Rows are points. Two turns around zero, p and q, are shown by what they do to some points. Write where each new point lands after one turn and then the other. Backwards means that the second turn is done in reverse. Each puzzle has new turns, and all numbers are rounded.

Turn p:
[-0.34  0.02] => [-0.34  0.03]
[-0.12  0.17] => [-0.12  0.17]
[ 0.46 -0.19] => [ 0.46 -0.20]
Turn q:
[-0.16  0.22] => [-0.26  0.09]
[0.05 0.27] => [-0.11  0.25]
[ 0.11 -0.49] => [ 0.37 -0.34]
Where do these land?
p, then q: [ 0.24 -0.13] => [0.27 0.02]
p, then q: [0.20 0.27] => [0.02 0.34]
q, then p: [-0.44 -0.15] => [-0.29 -0.37]

Turn p:
[-0.58  0.08  0.03  0.04] => [-0.42  0.09  0.36  0.20]
[ 0.10 -0.87  0.05  0.04] => [-0.08 -0.78 -0.35  0.19]
[ 0.25  0.08 -0.07  0.20] => [ 0.27  0.11 -0.14  0.10]
[-0.08  0.23  0.22 -0.07] => [ 0.05  0.09  0.29 -0.13]
[ 0.02  0.30 -0.11  0.00] => [ 0.04  0.31  0.02 -0.05]
[ 0.30  0.18 -0.13 -0.21] => [ 0.14  0.18 -0.20 -0.30]
Turn q:
[ 0.34  0.10 -0.28 -0.07] => [ 0.29  0.26 -0.24  0.04]
[-0.36  0.07  0.08  0.15] => [-0.39 -0.09  0.05  0.00]
[ 0.32  0.20 -0.19 -0.21] => [ 0.29  0.37 -0.07  0.02]
[-0.07  0.06  0.35 -0.07] => [-0.06 -0.06  0.35  0.09]
[ 0.39 -0.07 -0.17  0.39] => [ 0.23 -0.11 -0.40  0.33]
[-0.61 -0.35  0.21 -0.20] => [-0.34 -0.36  0.32 -0.48]
Where do these land?
q, then p: [-0.15  0.30 -0.20  0.31] => [-0.26  0.31  0.05  0.29]
p, then q: [ 0.17 -0.12 -0.25  0.01] => [ 0.01  0.12 -0.29 -0.10]
p, then q: [-0.08 -0.42  0.36  0.29] => [ 0.15 -0.60 -0.10  0.09]
q, then p backwards: [ 0.08 -0.29  0.42  0.15] => [-0.06 -0.30  0.41  0.17]
p, then q: [ 0.22  0.26 -0.12 -0.41] => [ 0.11  0.45  0.16 -0.25]
p, then q backwards: [-0.25  0.27 -0.20 -0.35] => [-0.40  0.26 -0.16 -0.21]

Turn p:
[-0.03  0.42 -0.54  0.44  0.61 -0.23  0.14 -0.22] => [-0.24  0.07 -0.70  0.35  0.31 -0.26  0.56 -0.09]
[-0.09  0.18  0.30 -0.17  0.12  0.06  0.38 -0.06] => [-0.20  0.16  0.41  0.05  0.13 -0.04  0.24  0.13]
[-0.02 -0.35  0.05 -0.14  0.46  0.06  0.22  0.59] => [-0.28 -0.45  0.02 -0.17  0.06  0.15  0.08  0.64]
[ 0.04  0.30 -0.16  0.00 -0.23  0.16 -0.42 -0.40] => [ 0.17  0.30 -0.17 -0.10  0.10  0.06 -0.11 -0.59]
[ 0.60 -0.08 -0.26  0.00  0.12 -0.18 -0.23 -0.38] => [ 0.56 -0.24 -0.24  0.19  0.21  0.17  0.22 -0.31]
[ 0.12 -0.10 -0.32  0.18 -0.49  0.14 -0.43  0.39] => [ 0.30  0.11 -0.45 -0.29 -0.36  0.18 -0.45  0.05]
[-0.10  0.21  0.33 -0.16 -0.27 -0.24  0.12 -0.04] => [ 0.12  0.25  0.39  0.00  0.01 -0.32 -0.08  0.04]
[-0.02 -0.47 -0.11  0.25  0.09  0.24  0.05  0.06] => [-0.20 -0.31 -0.14  0.16 -0.28  0.32 -0.08  0.06]
[ 0.10 -0.09  0.39  0.07 -0.11  0.06 -0.12  0.02] => [ 0.08  0.04  0.23  0.14  0.07  0.14 -0.31  0.06]
[-0.59 -0.25  0.09 -0.27 -0.04 -0.12 -0.03  0.19] => [-0.35 -0.26  0.22 -0.30 -0.18 -0.35 -0.23  0.05]
[ 0.01  0.22  0.22 -0.18 -0.27  0.05  0.32 -0.14] => [ 0.07  0.34  0.42 -0.01 -0.09 -0.04  0.16 -0.02]
Turn q:
[ 0.31 -0.24 -0.60  0.21 -0.02 -0.42  0.14  0.36] => [ 0.14 -0.10 -0.73 -0.26  0.26 -0.34 -0.26  0.08]
[-0.31 -0.30  0.12  0.13  0.31  0.42 -0.11  0.23] => [-0.32 -0.34 -0.01  0.32  0.18  0.44  0.01  0.12]
[-0.17 -0.40  0.05  0.28  0.09  0.37  0.02 -0.40] => [-0.07 -0.37  0.01  0.42 -0.18  0.23 -0.10 -0.40]
[ 0.33 -0.09 -0.12 -0.13 -0.23 -0.35 -0.23  0.34] => [ 0.12 -0.05 -0.14 -0.47 -0.01 -0.20 -0.26  0.35]
[-0.16 -0.12  0.19 -0.24 -0.33 -0.46  0.19  0.36] => [-0.06 -0.05 -0.12 -0.13 -0.25 -0.40  0.25  0.54]
[-0.10  0.31  0.11  0.33  0.05  0.16 -0.07 -0.14] => [ 0.13  0.27  0.15  0.35  0.05  0.17 -0.10 -0.07]
[-0.17  0.13  0.31 -0.28  0.22 -0.15 -0.13 -0.11] => [-0.29  0.08  0.44  0.00  0.03 -0.15  0.09  0.06]
[-0.24  0.46  0.08 -0.35 -0.08  0.20 -0.11 -0.30] => [-0.17  0.45  0.37 -0.09 -0.21  0.20  0.22 -0.18]
[ 0.52  0.25 -0.15  0.06 -0.02  0.22  0.29 -0.34] => [ 0.53  0.10  0.02 -0.14  0.13  0.04  0.12 -0.51]
Where do these land?
p, then q backwards: [-0.10  0.10 -0.20  0.04 -0.19 -0.06 -0.34 -0.47] => [ 0.15  0.01 -0.35  0.13  0.06 -0.01  0.16 -0.50]
q, then p backwards: [-0.01 -0.18  0.16 -0.43 -0.27 -0.33 -0.43 -0.36] => [-0.58 -0.27  0.08 -0.31 -0.44  0.02  0.12  0.15]
q, then p: [-0.10  0.01  0.08  0.13  0.69  0.25  0.25 -0.03] => [-0.51 -0.20 -0.06  0.51  0.17  0.09  0.18 -0.03]
p, then q: [-0.52  0.21 -0.14  0.09  0.08 -0.09  0.08  0.21] => [-0.37  0.33 -0.19  0.00 -0.12 -0.25  0.05  0.21]
p, then q backwards: [-0.19  0.34  0.18  0.25 -0.45 -0.31 -0.13 -0.35] => [ 0.00  0.36 -0.07  0.34  0.01 -0.41  0.03 -0.52]
p, then q: [ 0.20 -0.43  0.12 -0.18  0.00  0.43 -0.02  0.30] => [-0.06 -0.36  0.10 -0.14 -0.13  0.57  0.14  0.16]
p, then q backwards: [ 0.09 -0.24 -0.04  0.31  0.23 -0.31  0.13  0.01] => [-0.18 -0.30  0.19  0.30  0.01 -0.07  0.24  0.14]
q, then p: [ 0.40 -0.04 -0.13 -0.36 -0.23  0.43  0.45  0.37] => [ 0.10 -0.20  0.24 -0.26 -0.21  0.43  0.67  0.18]
q, then p: [ 0.24  0.23 -0.02  0.14  0.14 -0.01  0.02  0.32] => [-0.01 -0.08 -0.17 -0.08  0.35  0.14  0.16  0.21]
